Each wall is flat, endless, passes through zero and stands at right angles to its row. A trip goes straight from one point to another. Which walls does it cross, in order?

Walls:
(1): -19 -37
(2): 44 -38
(3): 35 23
(4): -12 -17
(5): 8 33
(6): -48 -13
Trips:
28 -65 to -6 -59 -> 6
33 -39 to 27 15 -> 4, 1, 5
-28 -2 to 37 62 -> 5, 1, 4, 3, 6
21 28 to -5 13 -> 6
-34 -29 to -17 -30 -> 2

Walls:
(1): -29 -62 18 -7
(2): -31 -45 47 -8
(3): 22 -39 9 1
(4): 19 17 -18 13
(5): -2 60 -11 17
(6): 46 17 15 14
(7): -23 -11 53 -27
(8): 7 51 -54 -24
Trips:
19 21 -4 4 to 15 68 37 -31 -> 7
-34 -32 6 0 to -22 -49 -24 28 -> 7
6 -6 8 -51 to 31 3 11 -14 -> 6, 1, 2, 4
-2 62 -15 53 to -25 -18 13 -41 -> 6, 7, 4, 2, 1, 5, 8, 3
3 6 -79 3 to 28 -12 -11 -4 -> 3, 6, 5
56 39 -5 42 to -12 32 8 -47 -> 7, 4, 6

Walls:
(1): 14 -30 -30 -19 44 -20 5 25
(2): 0 -1 -13 -41 10 15 -17 -14
(3): 10 -7 -51 -21 -13 -62 2 -11
(4): 31 32 -39 -11 53 40 -23 -44
(5): 52 18 18 21 -36 -18 -5 -35
(6): -29 0 17 48 -41 47 -28 4
(7): -57 30 78 -37 39 45 -46 -43
(8): -29 -22 -40 -15 -53 -15 -3 48
Trips:
-2 36 37 -24 -52 34 -2 8 to -9 -3 -9 -23 6 33 -35 6 -> 4, 5, 1
8 35 -6 26 25 47 -23 -12 to 8 -5 -19 31 -16 -26 35 -13 -> 2, 7, 3, 4, 6, 8
-38 -54 4 8 -18 -33 -32 16 to -1 51 -1 -13 -12 -3 27 17 -> 1, 6, 5

Walls:
(1): 1 -23 -19 -16 13 -48 6 -17 -26 6 -8
(2): 26 -14 14 6 -39 -8 29 -16 -4 -23 39
(3): 13 35 -21 -8 -30 27 18 -11 -18 -14 -33
(4): -28 32 -20 2 7 9 33 9 9 11 -9
(5): 4 -35 45 46 11 52 32 7 14 3 -6
(6): 18 -33 3 -46 -44 -12 -9 16 15 -13 10
Trips:
7 -3 28 -27 20 -15 4 -16 -53 -17 95 to 19 13 20 -30 -61 37 -23 9 -33 -26 -17 -> 3, 1
8 -3 -5 -5 -12 -12 -23 -59 -24 -29 -22 to -39 44 -34 -27 -38 54 4 20 -23 -3 26 -> 4, 1, 2
-23 -2 53 15 18 -33 44 -56 -44 -14 9 to 11 -20 -36 42 11 -27 26 7 8 2 25 -> 4

Walls:
(1): 61 8 -3 11 6 -7 25 7 -40 -19 25 -17
(2): 26 14 -41 35 -23 35 -58 -18 -8 -11 -77 1
(3): 38 39 1 -75 19 -13 -1 -2 -25 -24 -30 -1
(4): 11 -38 -2 30 20 29 -63 22 -18 18 -41 9
(5): 26 9 -12 -18 1 25 -31 -26 24 -36 -42 -30
(6): 15 -38 41 9 -2 -1 -32 25 25 28 -17 43
(7): 38 -2 -9 46 -79 -48 37 -3 2 -40 39 -15
(8): -14 8 21 4 2 -34 5 13 28 12 -35 -19
(9): 9 40 -26 -26 45 1 -27 -95 -7 -29 40 20
Trips:
-12 -23 -35 38 25 46 -12 -20 48 -44 -5 -34 to -41 -9 -53 7 -5 -11 -17 10 28 -26 11 -10 -> 7, 4, 8
25 -46 60 -19 57 -55 -39 -41 17 -42 -27 -61 to 25 -26 27 11 20 20 0 8 -31 19 -36 -57 -> 2, 9
4 -58 5 54 -9 17 -26 -12 4 23 10 10 to -59 15 17 17 -6 -42 -38 59 52 -22 -11 25 -> 8, 7, 2
-1 28 15 19 -13 3 5 27 41 17 10 -12 to -16 13 30 -42 -35 1 -20 -15 -6 5 -2 -27 -> 5, 3, 6, 7, 9

Walls:
(1): 12 -20 -36 -2 19 8 -24 8 -23 -17 14 4 15 -43 19 9 7 21
(2): 19 -45 -54 -24 -5 -7 -7 -30 -16 5 -4 18 -21 7 41 -12 -8 -9
(3): -8 -31 -35 49 40 2 51 30 -22 -33 -18 -18 -1 -2 33 -16 38 1
(4): -12 -11 -19 6 -5 -7 13 8 -7 -5 -1 -2 18 -8 0 -25 -9 -6
(5): -39 12 -27 15 -16 -39 -39 12 4 -12 -49 -55 11 16 -52 -27 5 31
(6): -13 17 -28 22 11 23 26 6 31 13 -20 -37 1 38 23 60 12 2
(7): -11 10 28 51 -39 11 -17 31 -57 22 -11 -13 -41 8 11 28 -34 3
(8): 33 -2 5 12 10 -44 49 -21 -35 34 13 43 -5 -11 -10 -8 1 -15
(9): -38 8 8 22 9 15 -5 3 -95 -1 -20 -49 7 -27 -60 -11 6 -37
Trips:
54 -34 -7 16 -25 24 -14 34 -36 -5 0 -20 23 -18 6 13 -3 -10 to 10 -5 28 -5 -11 18 13 4 0 49 -14 9 24 -9 5 1 14 49 -> 8, 2, 4, 3, 9, 6, 1
-23 -9 -11 -7 -59 -14 16 33 15 -19 25 7 -8 0 -2 66 1 1 to -4 -15 5 -33 59 -16 -14 32 -58 41 9 -18 -3 5 7 27 1 13 -> 1, 9, 8, 3, 2
39 15 6 29 4 3 -44 -19 15 12 -32 -16 -36 28 -69 -21 -5 -36 to -21 -31 -20 -12 3 -38 -11 -31 -24 -17 20 20 -30 4 -18 -13 -4 6 -> 8, 2, 7, 4, 1

Walls:
(1): -30 4 -13 36 10 44 0 15 -5 -1 -10 -27 8 -3 25 -21 29 13 -32 29 17 25 18
 -12
(2): -15 14 43 20 -20 -26 -6 -21 -13 16 0 2 -7 -26 5 -6 0 58 -8 1 -9 15 -7 -3
(3): 2 -2 -13 -28 15 -10 4 25 -10 9 32 -7 -44 -32 26 17 23 -38 -27 29 4 1 10
 50
(4): 26 8 -13 21 -15 2 -5 22 -15 -15 -25 -46 -30 -22 -15 -2 1 25 -29 3 1 -31
 5 16
(5): 15 23 -14 11 10 24 -11 -23 -27 -4 25 -54 -31 -26 -2 9 12 -53 -25 7 19 17
 -10 9
(6): 6 -9 15 0 6 -23 -27 7 10 -16 18 -37 -2 -7 7 -11 -50 31 13 -24 25 -5 0
 -18
Trips:
-4 -25 11 -14 47 1 11 15 -30 8 37 -5 38 2 -26 -12 14 -19 -12 23 9 10 1
 32 to 32 1 12 -2 34 -9 -23 3 1 4 2 19 -47 -32 -10 -9 6 -15 7 -95 -42 -7 -18 3 -> 1, 6, 4, 2
14 20 -20 19 18 15 7 17 42 29 -49 18 -3 -39 -8 -1 -15 10 19 -2 19 0 -21
 12 to -21 14 4 -53 14 -15 -38 11 17 39 -12 2 -17 -18 6 -11 -16 -1 -50 -12 39
 10 10 -9 -> 6, 2, 3, 5, 4
-30 52 18 23 -47 -29 -22 -3 -2 13 -31 -29 1 -1 13 15 61 34 -20 1 2 -10 4
 41 to 9 39 -22 -25 29 -12 34 43 8 21 -35 7 -27 7 -13 10 -5 1 -7 -40 11 0 -8 17 -> 5, 1, 2
-30 11 -28 40 8 -31 16 18 11 9 -20 25 -13 11 -2 28 -3 6 -28 -6 -10 -35
 -24 -1 to 5 -19 -12 7 -12 -1 43 -23 -7 -6 18 -21 -40 -8 20 -10 -12 19 11 32 6 -33
 -2 -16 -> 3, 1, 6, 5
26 9 42 -8 51 18 19 -9 8 10 9 -3 -5 14 -29 -2 10 30 20 -3 3 8 12 -2 to -18 -16 24 15 -12 17 -13 -37 15 -17 16 1 -18 -37 17 -9 9 -4 -10 -3 -4 -2
 20 40 -> 5, 1, 3, 4, 6

Walls:
(1): -10 -36 -56 -35 6 38 -66 -9 15 -28 8 29 -42 -24 -12 27 14 -32 -65 -10 21
 7 -9 2 -15 -10 8 1 12 29 24 -31 40 -29 -62 -21 68 35 12 -31 -22 11 51
 -11 15 -28 -18 25
(2): -7 -7 -25 16 -60 -25 25 12 -34 -22 -20 8 5 -11 31 49 -33 41 -31 9 -12 9
 22 -22 -49 2 -6 -9 21 -21 2 7 69 -2 40 -42 4 -14 -43 43 15 2 23 49 41
 41 -10 -33
(3): -1 36 34 10 -20 -5 -30 -12 51 -38 21 -14 2 13 38 -53 -4 -66 -23 66 -7 42
 -27 36 2 43 -15 0 29 12 -64 14 -1 -3 -7 -73 -57 -10 3 28 37 -31 -3 2 52
 -54 0 32
(4): -65 -89 18 2 -35 -62 -43 -46 -26 -6 -72 -9 -53 -13 -31 -31 43 -41 41 -6
 -24 -2 81 -29 18 -71 -20 13 -26 -35 -5 26 2 -4 -43 19 -12 -4 19 -42 9
 -18 -34 -37 1 33 1 27
(5): -19 13 21 40 -4 -43 54 27 27 3 19 -34 -15 19 6 4 25 -35 3 -22 -6 -39 -6
 23 -52 26 16 -12 27 -27 54 21 -23 -26 -9 -33 -32 -17 -20 33 40 -42 -27
 38 -20 -44 20 -32
(6): -11 -46 21 56 10 78 26 -7 -10 -36 -37 18 -36 17 17 -2 -5 -7 2 -33 7 11
 -18 36 -11 -58 47 18 -7 -24 -62 54 -9 3 -12 6 10 -3 -2 14 27 4 23 27 -4
 -4 -6 23
Trips:
39 -36 -11 -5 -6 24 -3 -5 21 40 -28 4 -14 -1 53 95 9 -37 11 -14 -7 35
 -16 17 6 -19 21 13 34 28 77 41 66 34 8 -19 21 38 -49 19 -5 65 37 -35 4
 42 29 29 to 7 -18 58 28 -31 -42 14 -10 -32 40 -32 42 -2 -23 32 35 -14 -3 62 60 9 11
 20 -23 7 -3 -46 6 -3 -12 -1 -27 15 -14 44 -13 -19 11 0 -9 4 -26 -36 -31
 -45 -4 36 -2 -> 4, 6, 1, 5
-15 -65 -26 20 17 47 14 2 -64 23 31 2 44 1 -9 44 -40 20 12 -3 -10 -10
 -10 -29 -21 77 58 15 32 -28 -25 35 8 -27 24 -33 5 42 15 15 -23 46 7 63
 -24 -14 70 12 to 8 -3 -26 9 -18 -37 5 -16 -28 -18 11 -3 -19 -43 -15 47 29 -46 -24 18 -25
 33 4 5 18 28 -10 -34 51 -16 -42 25 -38 -9 -25 -24 -47 -13 37 -46 24 -2
 -46 -10 23 12 -12 -37 -> 3, 4, 6
16 43 -25 20 10 20 -28 -4 -3 -47 -1 -22 -52 20 -52 -8 -5 -30 -35 -4 6 2
 33 0 21 -54 -22 -1 68 -4 -26 -6 -4 50 9 -13 21 2 -31 -18 -14 -19 19 -9
 -7 27 20 74 to 11 -6 8 -23 -44 -21 17 -57 3 34 -5 -50 5 35 34 52 -12 62 -54 19 26 25 2
 -14 -19 0 39 -4 11 -62 25 -26 15 -20 52 36 -47 2 -4 41 -5 -8 24 52 -10
 46 -25 51 -> 2, 3, 4, 1, 6, 5
24 44 -20 64 -23 4 17 4 2 -8 -66 -29 18 25 -37 -2 -21 -30 -37 28 22 -19
 -18 29 39 11 37 -8 -49 -8 -26 4 -5 -20 -1 -15 20 -27 -27 -18 33 1 5 -14
 -6 26 -41 -26 to 48 -18 33 48 -50 -15 -25 -34 -11 -37 -33 -90 32 -10 -2 -31 -28 9 40 -72
 12 7 37 54 -47 13 -4 29 39 -1 19 30 -18 20 -19 -55 57 -48 42 13 -12 31
 63 -91 -40 66 33 28 -> 4, 5, 3

Walls:
(1): -13 24 -7 -39 35 57 11 -17 13 -13 -8 21 2 -39 25 3 21 40 -26 -19 21 -68
 -47 -46 -18 13 -8 -27 -8 -45 26 -32 42 -42 -43 55 6 -18 12 -70 -2 24
 -22 18 15 -23 55 -20
(2): -7 -8 36 -47 7 13 11 18 19 -24 6 -18 -10 -17 12 -4 11 -10 29 -33 0 -26
 34 -21 21 3 30 36 22 8 16 -6 -17 17 19 -19 8 8 14 -41 37 13 -19 -15 8 4
 -4 31
(3): 25 -51 -17 24 -10 18 0 24 -13 -7 -2 -24 2 -33 32 15 27 25 10 -8 -24 -14
 -26 -30 5 -19 0 -19 41 48 -1 23 7 -49 -22 -1 1 9 21 11 31 -12 -6 22 12
 -39 -40 -53
(4): 9 -4 2 -33 -17 16 17 7 6 5 -51 -5 42 -35 -19 27 -41 -50 -37 -28 61 34
 -28 15 13 50 16 7 2 12 0 12 -7 41 -58 17 16 20 0 1 38 -7 24 -6 9 11 19
 -26
(5): -15 39 -29 -7 -24 -3 8 12 -5 -30 11 3 -2 1 45 -16 -4 23 0 6 -31 -23 19
 -1 -25 -24 15 5 -16 -16 2 -13 -15 63 -71 7 6 -36 -4 -24 -72 19 5 39 2
 14 12 3
(6): 42 -1 -33 -2 10 14 16 8 -5 -9 20 4 -25 -8 44 37 43 -20 -7 -36 32 4 34 22
 -1 16 -37 -20 47 25 -7 1 -30 -15 -8 15 13 -8 11 7 -1 25 -23 38 22 4 22
 95
(7): 7 -9 18 24 -20 0 3 47 -8 -27 -38 -38 -23 -16 -27 -15 10 -19 -69 14 -14
 -15 -28 8 6 5 -42 13 11 -20 -19 2 40 14 41 55 0 -41 12 -25 57 -6 56 27
 -9 -27 -3 -20
(8): 35 29 -36 -2 40 5 29 -30 14 7 -7 -33 8 7 -7 20 7 -12 18 -21 -5 -13 31
 -24 25 -25 14 -51 -14 3 -22 -19 21 6 -35 -38 26 -16 18 4 -17 -46 -21 57
 -10 -12 1 -33
(9): -54 36 -3 20 -34 -71 -3 -35 3 2 -12 3 -24 4 23 -4 2 40 11 37 -12 -17 17
 42 -8 -47 10 -29 -11 -11 9 -10 20 -2 18 -21 0 -44 16 7 -10 14 4 -3 -9
 -23 -46 24
Trips:
28 -29 9 -4 3 -2 1 25 47 -41 -16 9 27 -37 -34 0 56 29 -46 16 13 -23 -51
 -26 -12 -40 -14 -25 -58 -15 -33 -12 3 10 12 -41 -33 -12 -15 -16 15 0 -9
 3 -40 1 64 14 to 30 -14 35 14 -2 4 33 -28 12 32 18 13 -32 8 14 -2 -11 -49 31 1 38 18 -16
 -18 22 -60 -23 10 11 -22 -36 -10 30 -7 -8 5 -22 8 -22 -23 -29 5 18 21
 14 1 20 34 -> 6, 7
-1 -15 6 -19 17 -18 -53 -63 11 17 -23 -34 3 75 -27 13 -18 33 13 -28 51
 30 -12 27 -30 -43 -70 -1 13 -6 -13 33 9 14 -17 19 15 31 -4 -3 45 -7 -16
 -33 -42 48 -12 33 to 14 0 29 -20 -7 -28 17 -22 -27 -34 -34 42 -65 -12 -21 47 -63 1 -9 32 35
 -2 14 20 3 15 53 -13 2 11 -3 32 -13 -25 17 36 43 4 22 -6 20 29 72 16
 -46 9 -20 -44 -> 6, 7

Walls:
(1): -43 38 -42 -12 12 10 -11 14 5 15 -23 -10 -14 -67 -4 10 -28 -14 3 24 30 5
 7 -32 11 10 -30 3 -1 -8 16 22 -64 -29 -29 17 -2 -15 -24 45 19 29 -24 19
 18 24 21 43
(2): -1 23 5 0 11 16 16 21 5 21 -21 -37 -10 -13 -20 4 -3 -25 -28 31 0 0 9 -3
 2 -10 47 1 19 -16 20 18 13 -7 36 59 -13 -42 2 -31 35 4 -12 -29 25 1 -9
 0
(3): 34 13 -16 -9 3 -15 18 36 -22 -9 -22 -14 28 52 -32 -11 24 -75 32 -13 47
 34 16 5 26 14 -5 17 10 -39 -9 14 -27 -2 -18 -32 -1 30 83 -10 26 -25 -7
 -31 5 -45 -36 -3
(4): 22 28 34 -47 -50 56 -35 -21 13 37 36 12 20 -1 7 -17 11 -21 13 10 13 38
 -35 -15 -5 65 -4 11 30 -14 2 -11 13 -2 43 19 -53 69 39 27 -16 15 -40 59
 18 38 -51 -5
(5): 8 12 -28 27 -3 72 -10 19 -26 -33 20 26 -30 28 -4 -75 -37 -11 20 16 35
 -54 -2 -29 28 27 -24 -4 -11 42 -39 -5 46 3 -26 -61 24 -36 22 0 31 -5
 -22 -1 -35 -14 16 24
(6): 34 -9 -3 9 38 42 2 23 16 9 -70 42 -36 0 30 -40 -17 -24 41 35 3 -6 30 25
 34 -47 -1 25 18 -55 15 10 25 -23 35 -5 -6 13 -4 -16 -17 -28 32 -35 -6
 -23 -53 -41
(7): 9 -6 1 10 -46 -6 25 -32 4 2 20 30 30 4 -42 -30 14 49 -7 17 52 26 13 28
 -5 -4 -41 37 -19 11 19 30 38 0 -3 -27 43 -50 1 15 -18 -15 -3 -54 12 -31
 13 -69
(8): -10 33 2 5 -12 -20 15 11 10 38 30 -21 19 -14 21 4 -46 -4 16 -2 28 26 -5
 22 -8 -48 35 33 7 43 -17 -3 -54 18 30 7 -14 12 40 -19 35 -8 5 -18 25 -8
 -16 -8
(9): 22 -2 -22 -19 -2 52 18 9 -1 7 18 -22 -6 -17 37 -23 45 26 -72 6 -28 -26
 31 -39 5 13 3 1 -9 8 0 6 -1 11 6 -31 -25 20 26 43 1 -27 19 3 37 -3 -12
 28
Trips:
-14 29 -11 -56 19 -9 6 -21 49 -7 -25 -38 21 1 -8 23 7 18 46 -12 -37 20 3
 19 63 -10 -22 26 -16 -13 47 -10 -5 26 21 -24 1 19 13 -23 3 -9 -22 -21
 17 6 -8 24 to 11 -13 -21 -15 5 30 32 23 -52 -17 5 11 25 -16 8 -20 36 -22 -50 1 14 -22
 -4 10 -27 8 6 6 -8 16 56 -6 34 -14 8 -4 -36 -23 11 -21 -18 6 4 4 -35 35
 6 41 -> 9, 8, 1, 6, 5, 3
-12 -13 -21 -49 -1 11 36 24 6 14 6 -2 -24 -6 -12 20 -34 12 28 45 25 17
 -19 0 18 -14 -34 39 -24 -11 52 -13 -31 -54 27 -18 -33 45 12 -17 17 -14
 -10 -9 14 14 -46 15 to 7 28 -28 -38 52 0 -36 38 -9 72 -45 34 -37 -7 14 -66 23 -11 1 7 21 9 -7
 13 -6 -49 -32 -5 33 -45 -14 -48 24 -12 2 17 22 -59 -15 3 0 -3 3 23 -57
 15 24 -15 -> 9, 5, 8, 4, 3
19 -45 -3 4 15 1 -47 -36 22 23 22 9 17 53 -50 55 -5 28 -31 -10 3 7 7 -12
 5 -24 10 2 -9 1 -19 2 -4 -32 0 -11 -43 -25 3 8 -22 -8 28 -3 18 28 -42
 -10 to 0 38 -17 5 7 16 -19 50 69 -35 -11 -2 6 45 0 4 5 3 -13 -32 -2 -26 -17 0
 79 12 -2 10 -3 22 8 11 42 10 -36 30 15 16 58 -19 -55 62 13 -32 -18 41
 -7 8 -> 3, 7, 6, 5, 9

Walls:
(1): -14 -7 -38 -4 7 54 -12 18 -31 -57 10 -3 -49 -35 -26 -14 -40 -65 -9 19 28
 -31 13 -34 45 40 21 15 18 -16 5 -5 -7 29 31 36 -11 21 -36 21 -24 -29
 -11 3 3 -2 -55 -8
(2): -57 26 43 -29 6 36 2 26 -1 18 -40 -48 -67 23 34 -19 18 19 -22 47 0 17
 -35 38 -41 -10 -3 7 -16 61 -27 38 -29 -40 59 -9 33 -41 -23 -53 -18 -7
 -13 -46 -32 5 -44 6
(3): -13 4 61 -20 -11 -26 15 -6 -17 40 -2 -53 -25 3 -6 -26 -8 6 12 -79 14 -1
 -22 -39 -9 -23 11 -14 -19 -2 -1 -7 14 3 -53 21 -29 10 29 -10 -34 1 11
 11 -31 -5 10 -64
(4): 8 -28 -18 9 30 64 20 -2 69 0 21 -31 8 30 5 2 16 12 4 -32 33 -7 4 -3 -87
 -37 -16 0 -8 -9 -6 42 -7 59 10 5 -23 23 3 28 15 -36 -71 41 -44 10 -14
 20
(5): -15 35 56 -8 28 25 -50 43 8 -25 22 6 -42 -27 -5 2 -46 5 -47 16 -22 -17
 -19 -6 -1 4 -12 -32 40 18 -7 5 14 -3 -14 10 14 -30 -35 -53 42 -2 15 20
 19 26 14 -7
(6): -20 11 -28 -11 13 -22 1 55 -20 -44 -19 -45 27 12 8 11 6 -39 10 38 -26 18
 -12 29 5 17 6 -52 8 15 39 -11 -3 -24 -22 5 -34 19 6 -40 33 7 -7 14 10
 32 -7 -1
(7): -20 -7 0 8 -23 -35 4 32 15 17 -32 -36 -25 11 6 -44 12 11 1 51 -35 24 3
 -27 -29 -5 8 -23 -7 28 60 -18 -62 42 16 13 -4 -16 -4 33 -36 -13 -22 -2
 18 54 -43 23
(8): -15 -55 -13 15 34 50 -29 -11 36 44 19 -22 -51 21 -4 -28 -35 18 -48 47 1
 18 -72 -27 18 -32 46 -31 -24 38 -12 -8 22 1 -30 -16 -22 -6 -2 6 -14 -17
 -16 -34 1 61 36 30
Trips:
2 15 3 -5 14 -32 -11 -5 -14 -49 1 -20 2 -52 20 -21 22 -3 22 -37 0 14 -32
 -29 -66 3 -4 -8 -45 17 55 -28 36 -47 -43 -32 -11 10 -17 38 -26 -19 -4
 -37 14 -52 -2 8 to 44 -3 -6 -3 -16 11 10 -45 -9 0 -13 2 53 22 15 -32 -39 10 -1 -22 0 -48 14
 12 -12 24 -17 23 -55 11 -39 3 17 -2 33 35 8 -12 -4 -7 61 24 56 34 -19
 45 -42 -9 -> 7, 6, 4, 3
45 32 5 -3 11 -8 1 -4 -17 39 -24 22 -6 4 -13 -1 -9 6 15 -5 -21 -2 8 -10
 -34 -5 -22 41 30 -28 21 8 -33 -7 9 -13 13 4 -32 -15 33 -58 -20 -1 40
 -43 5 -7 to 23 -37 -4 27 25 9 57 16 -24 -59 27 5 -10 -1 33 -29 -7 -11 39 -5 -29 5 -1
 37 5 10 -26 44 27 5 3 -14 18 -31 32 5 17 -42 -40 -17 -17 4 17 -55 50 22
 14 11 -> 4, 2, 1, 6
-44 -3 9 17 33 -31 37 -4 -33 3 -10 27 29 -7 -16 -8 -52 15 30 -41 -20 -4
 -24 14 -30 12 37 24 -13 -10 4 3 11 -13 -7 -2 3 -44 -36 8 -32 -13 23 -36
 12 15 -19 25 to 3 -3 14 -34 -22 14 9 22 24 26 -41 7 -32 -1 26 -9 60 24 -3 -17 29 36 10
 -60 -20 -12 7 5 9 -55 61 14 -14 22 23 -33 -8 -31 48 19 10 -33 20 -36 48
 1 -29 -6 -> 4
10 -23 -1 27 -13 25 18 -18 27 -18 21 -8 -7 -13 28 -41 -3 20 -12 -6 18 29
 -4 24 12 -92 54 -13 -6 25 6 -24 -21 3 37 -33 16 -32 -21 -13 -39 -11 34
 36 -54 -15 31 -15 to 7 28 -12 -6 15 24 5 5 -18 -2 13 -30 2 27 1 35 1 2 -11 -11 22 20 7 -22
 -21 -11 15 8 -33 24 -5 -24 -9 12 9 -34 -37 -24 -32 5 -19 -49 52 -8 -28
 -38 11 -46 -> 7, 1
